Every row gives one point. Each table stands for the endless flat space through its points: a line for two points, a plane for three, and so on. The two share one point or none. Which?

First:
[-0.003 -0.003 0.016 -0.024]
[-0.020 -0.041 -0.016 0.000]
[-0.002 0.004 0.020 -0.024]
Second (2 x 4):
[-0.002 -0.008 -0.019 -0.007]
[-0.014 -0.014 0.035 -0.025]
They share: [-0.008 -0.011 0.008 -0.016]

First:
[-0.007 -0.024 0.038 -0.037 -0.001 -0.023 0.001 0.021 0.029]
[-0.028 0.000 0.014 -0.025 -0.010 -0.011 -0.026 0.027 0.008]
[-0.044 -0.002 0.002 -0.023 -0.020 0.003 -0.044 0.013 0.004]
Second, 4 rows:
[-0.043 0.002 0.047 -0.048 -0.036 -0.002 -0.012 0.023 0.055]
[-0.032 -0.031 0.017 -0.026 -0.014 -0.006 -0.010 0.021 0.010]
[-0.030 -0.051 0.002 -0.013 -0.007 -0.004 -0.009 0.023 -0.013]
[-0.036 -0.009 0.036 -0.040 -0.025 -0.005 -0.015 0.022 0.041]
They share: no point

First, 2 rows:
[-0.043 -0.027 -0.016 -0.015 0.006 -0.044 -0.042 -0.010 0.003 -0.024 -0.041 0.012]
[-0.019 -0.039 -0.032 -0.039 -0.018 -0.012 -0.014 0.002 -0.021 -0.020 -0.005 0.004]
Second, 3 rows:
[-0.022 -0.026 -0.028 -0.042 -0.014 -0.027 -0.015 -0.005 -0.012 -0.017 -0.018 0.002]
[-0.008 -0.012 -0.024 -0.058 -0.016 -0.023 0.001 -0.005 -0.024 -0.005 -0.008 -0.016]
[-0.025 -0.026 -0.022 -0.034 -0.004 -0.021 -0.031 -0.006 0.000 -0.031 -0.014 0.013]
They share: no point

First (3 x 20):
[0.032 0.017 -0.012 -0.026 -0.014 0.029 -0.004 -0.013 0.002 0.029 -0.010 -0.012 -0.019 -0.012 0.031 0.000 -0.003 0.043 0.035 0.006]
[0.022 0.003 0.004 -0.032 -0.006 0.035 -0.016 0.013 0.022 0.021 -0.036 0.020 -0.015 -0.004 0.013 -0.024 -0.031 0.001 0.033 -0.008]
[0.013 -0.018 0.022 -0.017 0.000 0.050 -0.034 -0.008 0.016 0.033 -0.015 0.020 0.003 0.020 0.028 -0.036 -0.037 0.022 0.054 -0.005]
Second:
[0.003 0.056 -0.037 0.013 -0.009 -0.020 -0.039 0.040 0.020 0.037 -0.013 0.013 0.011 0.007 0.005 0.002 -0.027 0.014 0.027 -0.012]
[0.023 0.039 -0.024 -0.006 -0.011 -0.005 -0.008 0.006 0.045 0.015 -0.009 -0.013 -0.001 -0.019 0.015 -0.009 -0.026 0.018 0.014 -0.006]
[0.045 0.012 0.011 -0.023 -0.045 0.026 -0.013 -0.008 0.028 0.021 -0.005 -0.005 0.007 -0.027 0.041 -0.038 -0.027 0.014 0.005 0.026]
[0.013 0.057 -0.035 0.014 -0.016 -0.024 -0.027 0.023 0.038 0.027 -0.001 -0.006 0.015 -0.008 0.013 -0.004 -0.028 0.019 0.014 -0.005]
They share: [0.026 0.010 -0.003 -0.033 -0.009 0.031 -0.010 0.010 0.018 0.021 -0.033 0.012 -0.019 -0.010 0.015 -0.016 -0.023 0.008 0.030 -0.005]

First, 4 rows:
[0.027 -0.034 -0.008 -0.042 0.020 0.006 -0.011 0.021 0.049 0.016 0.035 -0.019 -0.012 -0.025 -0.014 0.020 0.019 -0.006 -0.034 -0.036 0.030 -0.001 -0.047 0.015]
[0.005 -0.042 0.013 -0.026 0.020 0.006 -0.024 0.029 0.056 0.023 0.032 -0.016 -0.021 -0.020 0.005 0.004 0.020 -0.009 -0.023 -0.025 0.001 -0.028 -0.036 0.041]
[0.037 -0.018 -0.043 -0.050 0.032 0.006 0.012 0.009 0.028 0.011 0.028 -0.020 0.003 -0.044 -0.015 0.052 0.004 -0.013 -0.039 -0.049 0.057 0.032 -0.048 -0.027]
[-0.013 -0.002 0.002 -0.018 0.032 0.034 0.007 0.029 0.007 -0.002 0.041 -0.041 -0.006 -0.015 0.028 0.028 -0.011 -0.044 -0.020 -0.006 -0.004 -0.023 -0.005 0.019]
Second:
[-0.018 -0.019 -0.037 0.004 0.016 -0.003 0.011 0.036 0.043 0.037 0.010 -0.009 -0.010 -0.047 -0.001 0.028 -0.005 -0.034 -0.035 -0.030 0.029 -0.002 0.006 0.041]
[0.003 -0.049 -0.023 -0.037 0.045 0.026 0.008 0.040 0.033 -0.012 0.030 0.000 0.022 -0.012 -0.012 -0.001 0.010 -0.001 -0.007 -0.052 -0.010 -0.013 -0.032 -0.013]
[0.011 -0.044 -0.016 -0.045 0.047 0.028 0.004 0.032 0.028 -0.014 0.035 -0.008 0.018 -0.012 -0.005 0.007 0.010 -0.002 -0.008 -0.048 -0.007 -0.011 -0.041 -0.020]
They share: [0.008 -0.020 -0.016 -0.030 0.032 0.013 0.001 0.020 0.028 0.013 0.029 -0.023 -0.006 -0.033 0.010 0.034 0.001 -0.023 -0.026 -0.030 0.020 -0.002 -0.029 0.004]

First:
[0.003 0.028 0.012 -0.035 -0.030 -0.018 0.017 -0.008 0.057 0.032 -0.024 0.010 0.000 0.022 0.019 -0.031 -0.037 -0.005 0.037 0.010 0.044 -0.016 0.015 -0.043]
[-0.013 0.034 -0.046 0.005 -0.005 -0.025 -0.008 0.044 0.021 0.042 -0.038 0.022 0.007 -0.043 0.028 -0.031 -0.010 -0.013 -0.018 0.010 -0.010 -0.017 -0.038 -0.008]
[-0.011 0.006 -0.003 0.003 0.000 -0.019 0.041 -0.005 0.050 0.035 -0.003 0.034 0.034 0.009 0.034 -0.025 -0.045 0.033 0.025 -0.006 0.025 -0.046 -0.013 -0.046]
[-0.009 0.011 -0.028 0.007 0.007 -0.007 0.045 0.016 0.018 0.046 0.005 0.030 0.047 -0.028 0.020 -0.028 -0.027 0.042 0.002 -0.011 -0.004 -0.051 -0.055 -0.035]
[-0.027 0.045 0.022 -0.023 -0.061 -0.053 0.013 -0.008 -0.018 0.024 -0.023 0.050 0.013 -0.030 0.036 -0.052 -0.011 0.014 0.060 -0.041 0.038 -0.011 -0.059 -0.003]
Second, 4 rows:
[0.008 0.025 0.018 -0.024 -0.033 -0.009 0.020 0.007 0.041 0.053 -0.009 0.022 0.026 -0.001 0.017 -0.053 -0.035 0.012 0.046 -0.024 0.031 -0.010 -0.037 -0.046]
[-0.038 0.041 -0.028 -0.020 -0.015 -0.037 0.012 0.011 0.019 0.023 -0.033 0.042 -0.004 0.005 0.027 -0.031 -0.029 0.008 0.032 0.012 0.029 -0.038 -0.003 -0.022]
[-0.002 0.019 0.014 -0.008 -0.023 -0.035 0.018 -0.009 0.041 0.021 -0.027 0.022 0.010 -0.007 0.041 -0.015 -0.021 0.012 0.014 0.000 0.023 -0.018 -0.003 -0.022]
[0.000 0.021 -0.008 -0.019 -0.036 -0.014 0.037 -0.009 0.024 0.044 0.006 0.008 0.032 -0.016 0.010 -0.051 -0.038 -0.014 0.033 -0.015 0.042 -0.033 -0.044 -0.034]
They share: [-0.009 0.027 0.001 -0.017 -0.025 -0.026 0.019 0.001 0.033 0.033 -0.020 0.026 0.013 -0.003 0.027 -0.034 -0.029 0.008 0.030 -0.005 0.029 -0.023 -0.017 -0.030]

First (5 x 24):
[0.010 0.025 0.005 0.041 0.021 -0.040 -0.009 -0.032 -0.016 0.040 -0.022 -0.035 0.011 0.042 0.011 -0.017 0.016 -0.022 0.041 -0.002 -0.035 0.032 0.026 -0.023]
[0.002 0.005 0.024 0.000 0.002 -0.046 0.027 -0.004 -0.029 -0.010 -0.007 0.013 0.019 -0.014 -0.014 0.026 -0.005 0.034 0.027 0.032 0.042 0.022 0.026 0.022]
[-0.011 0.010 -0.005 0.050 -0.061 0.016 -0.009 0.042 0.030 0.032 -0.002 0.021 -0.059 0.026 0.021 0.034 -0.019 -0.012 0.023 0.049 -0.023 -0.017 0.030 -0.023]
[0.001 0.029 0.009 0.025 -0.015 -0.032 -0.008 0.000 -0.009 0.025 -0.014 -0.005 -0.001 0.010 -0.001 0.000 -0.010 -0.004 0.032 0.007 0.002 0.017 0.032 0.001]
[-0.031 0.020 0.003 0.054 -0.037 0.008 0.003 0.014 0.028 0.020 -0.022 0.001 -0.053 0.010 0.031 0.014 -0.041 0.010 0.033 0.041 -0.021 -0.023 0.026 -0.023]
Second, 5 rows:
[0.027 -0.015 -0.002 0.036 -0.019 -0.011 -0.002 0.020 -0.011 0.037 0.004 0.008 -0.025 0.027 0.021 0.001 0.011 -0.013 0.039 0.013 -0.045 0.002 0.053 -0.048]
[0.012 0.000 0.005 0.024 -0.009 -0.010 0.014 0.023 -0.024 0.034 -0.008 0.014 -0.027 0.032 0.011 -0.013 -0.016 -0.018 0.061 -0.005 -0.033 -0.003 0.039 -0.043]
[0.011 0.007 0.030 0.024 0.019 -0.047 0.014 -0.027 0.000 0.019 -0.014 -0.021 0.021 0.056 0.004 0.003 0.017 -0.013 0.022 0.025 0.008 0.045 0.006 0.004]
[0.007 0.010 0.012 0.021 0.002 -0.024 0.017 0.007 -0.020 0.020 -0.017 -0.002 -0.013 0.045 -0.001 -0.015 -0.014 -0.020 0.058 -0.007 -0.015 0.010 0.023 -0.030]
[0.015 -0.017 0.026 0.022 0.001 -0.007 0.022 0.016 -0.017 0.069 0.008 0.036 -0.013 0.021 0.043 0.003 -0.005 -0.007 0.037 0.031 -0.031 0.012 0.039 -0.018]
They share: [0.013 0.008 0.006 0.031 0.000 -0.030 0.001 -0.006 -0.013 0.028 -0.007 -0.007 0.001 0.034 0.004 0.013 0.018 -0.012 0.031 0.023 -0.016 0.025 0.026 -0.014]

First, 5 rows:
[0.021 0.019 0.013 -0.033 0.036 0.000 -0.004 -0.020 0.020 0.040 -0.022 0.035 -0.027 0.038 0.033 -0.015 -0.002 0.044 0.012 -0.041 -0.013 0.029 0.030 -0.017]
[0.002 0.011 -0.014 0.004 0.046 0.015 0.019 0.032 0.010 0.045 -0.053 0.001 -0.002 0.012 0.046 -0.012 0.004 0.030 0.018 0.028 -0.010 -0.011 -0.030 -0.002]
[0.003 0.021 0.005 -0.021 0.056 0.038 0.004 0.054 0.020 0.064 -0.040 0.033 0.001 0.008 0.041 0.021 -0.008 0.040 0.040 0.029 -0.019 -0.017 -0.004 -0.029]
[0.013 0.028 0.018 -0.034 0.066 0.046 0.025 0.061 0.018 0.059 -0.054 0.020 -0.002 -0.011 0.024 0.018 0.025 0.050 0.074 0.015 0.005 -0.026 0.007 -0.014]
[0.031 -0.016 -0.006 -0.054 0.026 0.002 -0.017 -0.011 0.000 0.025 -0.024 0.050 -0.020 0.039 0.006 0.010 0.021 0.028 0.026 -0.019 0.011 0.020 0.027 -0.032]
Second, 2 rows:
[0.012 -0.018 -0.031 0.002 0.052 -0.021 -0.012 -0.005 0.024 0.048 -0.058 0.025 -0.005 0.046 0.008 0.012 -0.002 0.039 0.016 -0.013 -0.024 0.013 -0.021 -0.004]
[0.016 0.002 -0.007 -0.026 0.024 0.007 0.000 -0.001 0.000 0.028 -0.026 0.025 -0.017 0.030 0.040 -0.016 0.006 0.023 0.004 0.003 0.000 0.013 0.003 -0.020]
They share: [0.015 -0.003 -0.013 -0.019 0.031 0.000 -0.003 -0.002 0.006 0.033 -0.034 0.025 -0.014 0.034 0.032 -0.009 0.004 0.027 0.007 -0.001 -0.006 0.013 -0.003 -0.016]
